Each point is reached from the start by the listed moves, each made once or not at all, plus a little noise. Is the number of moves made odd or even? Then give how often each move was made.

Moves:
(1): [ 32 -33  34  22  25   9]
(2): [ -1  36  37   7  10 -11]
(3): [-16  11  35 -32  -2  23]
Start: [ 27  11 -27 -13   9  63]
Points:
[ 11  22   8 -47   7  85] => odd (0, 0, 1)
[ 40  25  79 -17  43  84] => odd (1, 1, 1)
[56 15 45 15 44 59] => even (1, 1, 0)

Moves:
(1): [ 73 -33  10  37 -34 -17 -24  -4  -9 -30]
(2): [  2  40  14  30   2 -12  31 -32 -38 -27]
(3): [ -4   1  10  23 -11 -35  -1  -4  10  30]
(4): [-21 -19 -30  22  11  10  13  -1 -23   0]
(5): [-19 -20  31  -1  36  -5  -1 -32   5  -3]
(6): [-20  17  26  21  33  62  -5   4  18  25]
(7): [-27 -24  15  33  -9   1  38   6  36 -48]
(8): [-31  29  30  -6  55  10 -20  57  -2  38]
Start: [-29  37  -8  -5 -12  11  14  -5  17   5]
Points:
[ 24  28  55  88 -16 -57  19 -76 -15 -29] => even (1, 1, 1, 0, 1, 0, 0, 0)
[-81  31  42  72   0  43  45  -2  78  12] => odd (0, 0, 1, 0, 0, 1, 1, 0)
[-22  27 101  71  64  24 -35  13  38  62] => odd (1, 0, 1, 0, 1, 1, 0, 1)
[-60   4 113 102  59  30  -4  23  77  23] => even (1, 0, 1, 0, 1, 1, 1, 1)

Moves:
(1): [ 30   3  10  13 -16  -8  25  12  20  11  29  13   4]
(2): [ 28  13  25  15  30 -21  10 -10  29   5 -32 -10 -38]
(3): [  4 -29  29  14   5  12  13 -12  16  -6 -19 -14  -4]
(4): [-18 -37   1  -4 -14 -19   4  13  -3  -4 -11   7 -32]
(5): [ -8   4   7 -10 -12 -20   9  10  14  14   9 -13  -1]
(6): [-19  23  -5  18  24 -34  -4  -3  -2  17   1 -25  27]
(7): [ -3   8 -18 -13  15 -24  27  21   4 -22   0 -25 -29]
(8): [  9   8   8  -7  13  12  19   6   6  -8 -27  14   7]
(9): [  3   1 -19  16   0  24 -22  15 -16  22 -23 -14  15]
(10): [ 15  -8 -23  -8 -30 -26 -18 -33 -17  10 -18  17  -9]
(11): [ -6  17  19   2   2  -2   7  -8 -27  27 -20 -23   4]
(12): [  7  -8 -35  17  34   3  35 -11  12   0   0  23 -33]
Start: [  6  -7  10  -1 -11  15   4   4  10   3  -7  -4 -11]
Points:
[ 82 -10  29  18  -5 -35  68  11  68  31 -86 -37 -65] => even (1, 1, 1, 0, 1, 0, 1, 1, 1, 1, 0, 0)
[ 17  48  -4  20  47 -58 121  27  39  43 -13 -41 -32] => odd (1, 0, 0, 0, 1, 1, 1, 1, 0, 0, 1, 1)
[  8 -33  26  36 -55 -57  19  -2  -4  94 -58 -58 -11] => even (1, 0, 1, 1, 1, 1, 0, 0, 1, 1, 1, 0)
